Each wall is flat, endless, passes through zero and stands at right angles to its row. A trip goes straight from one point to another. Which walls does it cross, in order?

Walls:
(1): [-0.11  0.27]
(2): [0.56 0.63]
(3): [ 0.47 -0.13]
(4): [ 0.07 -0.26]
Trips:
[-0.39 -0.04] to [ 0.01 -0.19] => 4, 1, 3
[ 0.53 -0.13] to [-0.27  0.45] => 4, 1, 3
[-0.60  0.66] to [-0.68 -0.31] => 2, 4, 1

Walls:
(1): [-0.39 -0.20 -0.37  0.81 -0.64  0.27  0.58  0.47  0.27  0.20  0.32 -0.06]
(2): [-0.14 -0.42 -0.43 -0.33 -0.54 -0.32  0.14  0.47  0.06 -0.60 -0.15  0.13]
(3): [ 0.26  0.04  0.41 -0.19 -0.61  0.72  0.06 -0.23 -0.30 -0.66 -0.26  0.04]
(4): [-0.10  0.06  0.31 -0.99 -0.17 -0.65 -0.61 -0.34  0.61 -0.01 -0.15 -0.18]
(5): [-0.26  0.08 -0.37  0.10  0.32  0.30  0.68 -0.86  0.05  0.05  0.50  0.31]
(6): [ 0.57 -0.09  0.11 -0.02  0.09  0.84 -0.03  0.06  0.11  0.14  0.09  0.31]
(7): [ 0.02 -0.27  0.20 -0.64  0.57 -0.12 -0.67  0.20  0.60 -0.34 -0.32  0.15]
Trips:
[ 0.24  0.05 -0.06 -0.31 -0.17 -0.09 -0.01  0.00 -0.42 -0.52  0.06  0.84] to [ 0.29 -0.52  0.51  0.35  0.49 -0.48  0.53 -0.43  0.72 -0.17  0.64 -0.22] => 4, 3, 2, 6, 1
[ 0.23  0.95 -0.24 -0.14 -0.27 -0.48 -0.05  0.19 -0.10  0.02  0.38 -0.41] to [ 0.45  0.44 -0.70  0.24 -0.91 -0.02  0.69 -0.24 -0.04 -0.09 -0.27 -0.22] => 2, 1, 3, 4, 5
[-0.02  0.60  0.20 -0.02 -0.10  0.23  0.27 -0.27 -0.48 -0.51  0.71  0.07] to [-0.06  0.49 -0.18 -0.04  0.31 -0.37 -0.07 -0.14 -0.26 -0.38  0.68  0.36] => 6, 3
[ 0.13  0.38  0.00 -0.01 -0.38  0.47  0.23  0.42 -0.39  0.24  0.75 -0.48] to [-0.12 -0.13 -0.19 -0.06 -0.37 -0.12 -0.05 -0.36 -0.05 -0.14  0.34  0.63] => 2, 4, 6
